Each row of a before or after table is a point. One or more steps were done to the points. Then noise was added and the rows were shuffled. The steps act on how far a point lies along the listed directions, d1 being the first. Write out the steps. A step turns or swaps two directions, mirrors them in a line or flattens them onto one, adds a multiple of one to another, or multiplies one. Angles are multiples of 10 degrees, from the lower direction toward the higher: turns from -170 to 170, lines from 10 to 170 but not 90. Use the fewest steps. Two steps may share a direction if one is a turn and the other turns, adds or multiplies; they go together, in the order done. Otherwise the lowest direction goes first.
In the rows, zero is written as 128.

Directions:
(1): [131 152  87]
(2): [129 169 152]
(3): [ 80 131 126]
Before (11 x 3):
[[138 123 110]
 [166 109 107]
 [173 146 163]
 [173 164 177]
 [147 144 185]
 [142 109 104]
 [111 135 118]
 [143 110  99]
 [151  90 129]
 [136  83 149]
 [162 149 141]]
After (11 x 3):
[[120 172 151]
 [115 119 159]
 [104 153 158]
 [148 116 132]
 [110 164  76]
 [114 115 141]
 [ 85 144  87]
 [110 115 159]
 [ 96 123 104]
 [ 87 123 154]
 [ 86 138  67]]
Steps: turn d1 and d2 by -130 degrees; multiply d3 by -1

Directions:
(1): [146  77 148 100 120 107]
(2): [ 92 126 166 158 107 106]
(3): [100 109  77 128 107 109]
(4): [146 123 118 161 167  89]
Before (8 x 6):
[[126 121 147 168 161  77]
 [ 99 128 169 183 126  97]
 [155 102 153 123 149 128]
 [152 180 155 202 172 120]
 [107 130 116 149 125 118]
 [125 151 131 116 143 193]
 [128 133 107 114 133 122]
 [154 156 139 140 161 100]]
After (8 x 6):
[[151 104 158 111 137 142]
 [133 134 110 118 140 118]
 [149 192 183 177 151 157]
 [155 164 160 125 150 123]
 [115 132 122 155 135 114]
 [138 133 180 157 161  99]
 [109 143 109 112 127 192]
 [102 133 184 177 123 109]]
Steps: turn d3 and d4 by 40 degrees

Directions:
(1): [108 107 135 124 152 108 159 134  66 159 101]
(2): [131 181 119  87  92 137 171 110 123 142 119]
(3): [124 156 161 146 178 172 151 113 125  98 123]
(4): [136 125 137 137  90 154  95  99  69 108 141]
(5): [144 128 118 112 156 131 136 123 115 155 205]
(6): [ 91 160 149 185 109 107 129 118 134 159 148]
Before (13 x 11):
[[126 166 128 149 146 138 143 120 150 139 122]
 [131 134 119 134  89 122 109 132 157  77  89]
 [125 173 131 122 131 135 174 126 137 142 114]
 [102 128 143 138 104 113 139 134  99 130 110]
 [205 110  85  43  80 151  84 135 135  67 170]
 [109  94 112 160  85  98  93 155 177 131 123]
 [143  91 114 159 150 125  81 129 108 105 144]
 [166 103  92 115  74 145  61 102 109  98 188]
 [114 115 132 133  82 106 124 145 154 113  80]
 [105 127 160 142 145 137 157 144 121 123  82]
 [ 96 120 138 143 144 120 139 145 129 127 121]
 [ 99 119 112 155 160 109 163 151 112 170  99]
 [166 132 115  87  88 157 114 122 108 111 183]]
After (13 x 11):
[[116 135 131 138  81 117 117 136 139 122 126]
 [143  93 120 163 158 131  87 127 106 102 144]
 [116 137 150 147 106 138 132 137 166  86  84]
 [120 144 118 140 141 115 150 125 120 165 114]
 [123 155 115 116 110 111 170 134 128 162 114]
 [121 139 142 144 135 140 139 122 122  76  74]
 [188 141 142  67 178 207 143 119  89  40 143]
 [154 135 142 137 151 199 105  81  81  67 171]
 [118 119  83 146 102  98 120 155 176 159 129]
 [102 112 126 138 120 105 124 153 145 135 128]
 [110 106 126 125  95 104 132 155 133 146  91]
 [155 145 141  98 131 181 142 114  85 103 168]
 [108 133 151 186 145 158 118 133 184  87 123]]
Steps: turn d1 and d3 by -110 degrees

Directions:
(1): [154 147  74 114 112 155 118 121 102 141 147 155 174 163]
(2): [111  96 130 149  54 142 153 147 135 168 108 133 134 126]
(3): [184 144 142 136 123 156 151 168 120  85  82 127 134 123]
Before (14 x 14):
[[191 188 149 116 179 136 123 157 121  48 103 135 125 133]
 [115 122 153 136 104 115 163 134 132 111 104 121 126 101]
 [ 96 135 137 116 172  85 105  98 138 135 154 107 116 116]
 [175 131 113 138 100 161 155 149 124 111  80 153 153 157]
 [157 165 126  99 199 127 100 135 118  61 142 125 123 129]
 [132 153  85 116 148 124 127 118 125 140 166 135 139 150]
 [ 91 143 164 101 221  82 107 100 144 100 149 115 101 116]
 [169 120 168 128 121 146 157 179 125  81  77 119 131 109]
 [101 112  99 117 101 155 104 103 123 171 162 150 165 155]
 [196 170 103 131 144 151 131 168  99  67 106 136 165 154]
 [110 128 186 143 123 112 150 164 154 122  88  94  92  93]
 [108 132  96 124 120 125 114 108 135 165 183 143 136 142]
 [124 129 142 122 182 118 119 113 125  66 133 124 100 127]
 [168 142 114 130  97 145 126 132 115 133 123 135 139 120]]
After (14 x 14):
[[167 117 164 132 108 152 160 182 122  89  75 122 137 112]
 [107 124  94 109 127 154  92  98 118 157 171 149 165 158]
 [178 176 173 126 178 126 129 161 131  46  94 126 107 120]
 [111 111 159 133 167 116 129 121 134  71 124 117  86 118]
 [131 152  95 114 165 115 123 115 127 131 165 129 127 141]
 [ 74 121 188 117 194  74 122 112 160 114 132 108  86 100]
 [183 142 106 131 119 159 147 144 121 101  87 157 154 163]
 [107 119 173 149  85 124 158 169 151 143  85 100 107 101]
 [141 150 154 110 200 116 107 143 132  58 129 114 101 112]
 [111 139  97 121 133 123 109 104 135 157 185 140 134 142]
 [ 87 124 148 122 158  84 111 104 146 140 148 104 107 107]
 [171 150 110 127 110 144 121 129 112 126 127 137 139 122]
 [194 172 117 131 168 141 126 165 104  53 104 130 151 144]
 [116 121 143 134  89 122 164 137 127 121 106 128 137 106]]
Steps: turn d1 and d2 by -30 degrees

Directions:
(1): [132 118 171 128 146 106  86 116  79  79 142 151 107 111  99  88 138 151
 158 166 113 102 106 155]
(2): [ 82  99 154 144 128 100 120 173 155 160  80 159 112  78 122 163  99 154
 139 148 128 143 118 130]
Before (10 x 24):
[[ 88 123 140 143 134 112 127 165 159 161  94 149 111  93 125 153 101 146
  133 138 130 143 121 120]
 [123 126 129 129 120 126 136 146 142 147 117 133 129 126 137 148 131 130
  135 129 133 147 131 127]
 [131 126 111 134 118 126 140 127 124 140 136 130 133 123 128 134 126 128
  134 129 132 123 126 127]
 [144 124 164 132 145 110  96 104  88  96 142 134 116 129 101  88 136 135
  152 146 123 103 106 152]
 [141 145 114 125 132 141 135 116 128 117 154 113 140 141 133 122 144 115
  117 119 124 129 151 116]
 [126 117 141 125 133 121 115 126 113 108 120 128 123 113 113 115 122 133
  146 148 129 121 114 127]
 [103 104 152 135 133 109 116 151 131 133 106 149 113 103 117 144 112 145
  135 151 121 137 119 136]
 [121 125 121 124 127 121 132 139 128 123 126 133 130 125 123 123 135 131
  125 123 133 135 124 124]
 [140 122 130 130 135 120 115 116  99 100 148 127 125 133 118 102 128 123
  135 134 122 116 119 135]
 [133 133 123 125 132 135 118 108 110 115 147 121 132 139 124 115 144 125
  133 138 124 109 118 141]]
After (10 x 24):
[[121 107 167 127 141 106  93 128  94  90 119 146 109  95  98 100 121 151
  162 171 123 110 102 142]
 [175 169  85 113 131 165 148  85 116 101 187  84 157 184 144 106 165  92
  103  97 127 123 163 108]
 [165 124 205 127 164  95  51  75  23  27 174 150  99 128  71  31 157 151
  183 182 107  68  85 184]
 [ 53  70 193 152 139  72  94 196 146 153  59 189  89  43 101 170  82 179
  156 185 117 147 100 144]
 [ 19  82 168 166 131  74 124 233 210 221  18 191  91  22 121 213  54 181
  142 162 134 171 110 118]
 [132 131 103 135 118 128 145 129 130 148 133 127 136 125 131 140 125 125
  130 125 137 125 129 123]
 [101 117 127 136 115 121 145 170 167 175  92 142 128 109 143 176 115 133
  131 128 138 162 134 119]
 [116 123 122 126 127 120 131 142 128 125 120 135 128 121 123 127 132 133
  125 124 134 137 124 125]
 [163 147 122 116 139 144 108  79  77  81 178 112 135 161 118  80 163 118
  135 140 118  94 116 149]
 [164 128 141 122 145 122  96  88  60  58 178 124 121 146 107  65 149 123
  146 147 115  96 111 150]]
Steps: multiply d1 by 2.5; multiply d2 by 3

Directions:
(1): [ 89  87 105 128 135 146 126  94  84  95 120 129 158  82 152 139 102 114
 141 109 143 133  84 131 134 173 153 106 103 113 152 107 134  98 126 153
  88 157 159 132 159 135 166 137  93 135 157 208]
(2): [161 122 170  86 112  87 121 117 126 100 151  73 119 139 124 152 137 104
 148 132  91  95 153 134 124 138 121  92 120 131 111 146  80 170 139 123
  97 186 115 110 125 134 150 200 114  73 144 136]
Before (11 x 48):
[[126 149 129 157 120 157 125 155 145 153 142 172 123 146 103 125 131 143
  118 121 139 136 126 139 144  92 120 145 137 133 137 141 167 134 131 125
  149  75  96 139 117 128 100  83 139 129 110  91]
 [144 157 137 126 115 117 128 155 165 158 116 147 114 156 108 115 152 141
  123 132 117 110 162 130 126  76 110 157 154 149 121 138 159 157 130 107
  163  87 117 116 100 133  99  91 161 139 113  55]
 [144 135 136 135 130 127 134 126 134 129 123 122 112 125 136 127 127 137
  130 132 130 125 135 130 105 116 142 134 127 140 134 144 123 128 143 123
  133 119 126 132 121 121 148 129 139 108 133 128]
 [134 121 140 125 117 121 133 114 117 104 123 112 151 104 139 149 120 110
  142 112 117 136 118 139 147 143 136 118 125 116 137 124 123 125 130 142
   86 158 116 120 141 127 142 161 110 128 134 151]
 [100 132 138 136 134 138 141 138 140 127 118 129 128 128 123 123 132 114
  127 147 138 118 126 112 144 138 134 116 123 136 130 138 130 105 106 132
  133 129 122 113 124 123 124 132 134 126 138 134]
 [108 101 107 116 123 148 135 114  92 100 119 125 144  85 156 157 117 123
  135 109 136 136 108 124 128 173 135 103 115 115 141 116 139 112 139 138
  106 142 150 129 158 120 157 125  92 141 152 183]
 [141 159 166 136 152 125 130 150 157 140 110 144 120 137 117 128 149 148
  124 137 127 128 157 140 139 108 110 166 148 144 123 135 130 129 138 124
  153 116 107 137 121 127 109 115 137 137 112  69]
 [116  73 107  93 135 126 134  86  88  90 144 110 142  85 159 149 130 105
  147 121 121 135 105 114 119 159 128  86 103 109 151 110 103 111 133 135
   82 164 156 123 161 120 169 172  96 119 175 192]
 [132 164 150 157 130 133 130 144 124 139 121 128 125 115 128 110 118 149
  112 134 143 151 152 126 131 119 138 127 127 129 131 118 146 114 146 130
  173 110 146 112 106 135 122 108 129 135 114 129]
 [220 153 224  55  94  52 120 148 160 121 157  39  81 192  92 152 157 111
  141 155  64  73 210 117  87  97  87  86 135 152  92 168  53 233 141  83
  126 177  66  98  88 133 110 249 143  38 114  70]
 [213 156 226  68  99  39 126 125 166 111 177  28 100 179  97 161 156  76
  171 139  45  77 202 138 113 104  83  58 125 140  66 171  21 236 137  91
   97 211  95  80 104 130 138 240 145  20 126  89]]
After (11 x 48):
[[136 117 143 121 120 115 131 114 119 103 128 115 144 103 141 151 122 108
  138 112 121 138 118 138 149 141 138 116 129 117 137 121 127 126 128 145
   88 160 116 119 144 126 146 160 112 129 138 147]
 [123 155 156 143 156 133 129 151 149 140  99 150 126 123 122 124 140 152
  122 134 136 134 146 141 140 114 114 169 145 144 125 134 140 112 139 129
  151 110 110 141 126 133 110 100 141 146 114  86]
 [123 118 141 126 128 122 134 101 118 116 130 111 147 108 131 137 112  91
  153 111 116 123 113 135 122 141 117  85 108 114 117 119  93 137 116 129
   91 156 148 111 140 128 154 148 126 108 134 173]
 [142 136 133 140 130 130 133 126 130 126 120 127 107 118 143 125 125 140
  133 131 130 125 130 130 107 120 146 134 126 145 134 139 127 121 144 124
  129 117 129 133 121 122 146 126 135 117 137 130]
 [135  78 121  83 131 123 131  90 100  86 150  99 133  89 154 153 134  94
  146 130 114 128 113 115 122 151 121  80 104 117 146 119  87 123 135 128
   81 172 149 118 154 122 160 187  99 110 177 182]
 [130 151 120 139 122 132 127 153 155 159 108 165 121 144 114 111 140 146
  118 133 131 126 144 126 133  82 119 158 152 141 129 119 172 135 130 111
  165  80 127 122 105 131  97  72 159 151 114  69]
 [127 114 138 112 117 133 128 118 114 119 115 118 132 120 133 130 114 128
  129 129 135 121 122 112 102 135 127 110 115 136 145 123 128 138 123 118
  120 126 120 127 132 130 123 155 119 125 133 149]
 [130 147 137 152 123 149 119 157 145 153 145 168 123 152 103 124 130 140
  119 123 142 134 130 140 140  91 115 144 142 133 135 149 160 139 130 128
  147  78  95 135 116 130 101  87 143 122 112  91]
 [130 112 132 104 115 133 135 124 105 101 132 105 125 102 151 160 128 118
  139 118 125 126 129 126 120 160 126  99 122 125 128 127 118 136 144 130
  107 152 140 117 144 119 156 148 102 120 151 160]
 [104 132 141 134 132 136 142 135 140 129 120 129 128 132 127 122 135 111
  129 147 132 115 130 110 147 137 130 120 119 135 128 141 125 106 105 131
  136 128 121 114 125 121 124 135 139 117 132 130]
 [135 166 157 153 129 126 134 144 131 140 124 123 122 119 127 112 110 148
  112 138 139 149 151 122 130 114 141 129 127 125 121 122 142 119 143 124
  171 111 145 108 104 135 122 112 138 135 115 125]]
Steps: flatten d1 and d2 onto the line at 40 degrees

Directions:
(1): [ 98 111 192  96 148 140 131 177 131 145  99 164 128 143  67 144 108 145
 149 121 140 119 104 163 115 106 109  92 141 161 114  72  93 110 173 111
 115  92  97 151  91  99  97 174 163 152 105 110 104 149 143  88  88 129
 111  96 118 114 139  96 147 122 106 129]
(2): [186  88 119  93  90 157 116 142 127 122 139  56 143  99 133 116 138 154
  90 115  84  93 145 145 157 130 127 101 143 153  99  56 166 122 123 124
 147 123 144 149 104 161 102 132 106 116  97  90 115 140 114 137 126 116
 154 159 108 145  87 119 100 147  72  90]
(3): [147 134 186  96 140 127 147 134 174 106 142 114 125 122 101 121 159  97
 125 104 108 169 152 146 152 159 146  85 118  92 125 114 127 124 154 165
 156 160 105 155 189 163 122 129 214 127 122 144 151 127 123 181 125 140
 136 119 127 101 141 200 160 140 117 141]
Before (8 x 64):
[[125 144 102 154 118 118 129 106 125 135 134 119 115 138 133 134 126 139
   99 148 130 145 125 111 125 129 127 147 119 108 129 153 116 136 117 137
  125 140 116 108 126 109 141 115 127 120 146 141 139 126 125 138 139 135
  125 136 147 117 133 153 145 130 140 142]
 [173 111 173  76 101 127 147 162 166  98 144  79 148 107 104 114 168 120
  105 102  87 146 155 145 166 162 138  74 127 114 108  63 143 111 167 164
  151 169 104 172 168 171 109 127 178 130 122  98 135 136 103 172 113 144
  125 141 120 112 112 181 128 151  84 124]
 [ 67 179  60 203 163  88 124  85 105 135 117 193 123 140 166 144 112 117
  173 166 179 141  84  84 101 130 154 211 120 117 159 227 125 143  83  96
   86 125 149  72 127  81 174  96  62 138 164 171 126  99 133  92 163 121
  105 116 151 124 165  94 120  90 210 171]
 [160 123 105 145 121 125 120 127 108 141 129 101 134 123 131 118 119 132
  114 124 116  95 129 119 127 129 117 155 138 157 121 112 159 134 110 122
  119 126 133 134  93 131 130 117  91 129 118 110 104 142 121 124 106 130
  131 146 139 148 108 102 106 128 113 111]
 [146 136  75 146 119 125 118 110  95 145 126 121 127 111 147 135 103 131
  132 124 129 122 120 122 107 121 121 160 144 145 140 146 118 133 111 116
  113 119 128 112 110 103 133 118  80 123 138 135 120 136 129 115 124 116
  122 131 132 138 127 112 125 114 136 122]
 [ 88 125 188 114 144 130 120 181 124 130 102 185 117 156  85 158 105 145
  146 131 157 128  84 148 106  96  82 107 138 163 115  96  92 117 190 117
  109  84 102 143  79  82  93 164 139 147 112 119  94 144 159  74  95 129
  113  94 137 107 143  71 152 102 103 136]
 [150 106  80 135  88 141 118 126  92 134 110  78 145 122 151 112 127 157
  106 143 118  88 100 128 136 108 131 147 145 162 114 107 141 114 108 108
  126 110 151 125  77 140 116 124  56 130 123  95  91 145 117 106 142 105
  135 152 120 159 114  84 101 138 113  97]
 [166 106 122  90 116 147 118 149 155 128 130  74 128 117 105 107 116 143
   93 116  98 119 121 155 148 147 143 117 142 147 104  82 148 138 125 114
  144 121 132 150 128 147 107 124 137 130 116 110 117 143 108 155 127 114
  144 141 131 126  99 147 135 152  90 121]]
After (8 x 64):
[[ 69 117 229  95 158 136 123 209 128 139  85 208 118 166  48 167  94 154
  159 127 165 127  70 169  98  84  72  84 144 180 108  64  69 106 218 108
  101  64  83 156  60  64  75 191 163 161  98 111  82 155 168  52  72 130
  102  73 132  99 151  55 165  97  92 138]
 [145 141  71 151 120 122 119 104  96 144 129 123 126 112 154 134 105 127
  133 126 131 126 121 119 106 123 122 165 142 138 143 157 119 136 108 119
  113 123 129 109 116 105 138 113  79 121 142 140 124 133 128 120 129 118
  121 131 134 138 130 117 125 113 142 126]
 [157 127  99 151 121 123 120 123 106 142 130 104 133 125 134 118 118 131
  116 128 119  96 127 115 124 128 118 161 136 155 124 119 159 135 107 120
  117 127 133 130  93 130 133 114  86 129 121 112 106 140 122 123 109 131
  130 145 141 148 109  99 105 128 119 114]
 [130 146  94 159 115 117 130  98 125 132 137 114 115 134 142 132 130 135
   97 148 127 148 130 106 127 133 130 151 117 102 131 161 123 139 111 141
  129 146 121 106 133 116 147 108 123 117 150 145 145 124 122 146 144 135
  127 140 149 117 133 160 143 131 143 142]
 [ 73 190  54 209 164  81 128  70 112 125 127 189 120 138 179 140 122 103
  170 166 177 154  94  76 105 142 164 217 113  98 166 249 131 148  77 108
   93 142 152  69 152  92 186  82  72 131 173 184 138  91 130 112 174 125
  109 121 156 121 169 117 124  91 221 177]
 [178 105 168  72  95 133 144 165 161 100 143  72 149 104 106 114 166 128
  100 102  84 136 153 146 168 158 135  73 130 122 104  51 146 111 165 158
  149 163 107 174 156 170 105 130 167 129 117  89 129 139 103 165 111 141
  126 145 116 117 105 170 121 152  76 118]
 [144 111  74 144  90 138 118 123  88 136 109  86 143 125 157 114 123 155
  111 147 124  88  97 122 132 106 131 156 144 161 119 119 139 117 103 106
  123 110 153 119  77 135 121 120  48 131 128  98  92 143 119 101 144 105
  133 152 125 161 117  81 101 136 120  99]
 [164 104 118  91 116 148 116 150 150 130 128  75 129 117 106 108 112 147
   94 119  99 114 118 155 145 142 142 119 144 153 102  79 148 137 124 110
  142 117 133 147 121 142 106 125 128 130 115 107 113 145 108 148 125 113
  143 142 131 129  97 138 131 150  89 118]]
Steps: multiply d1 by 1.6; turn d2 and d3 by -10 degrees
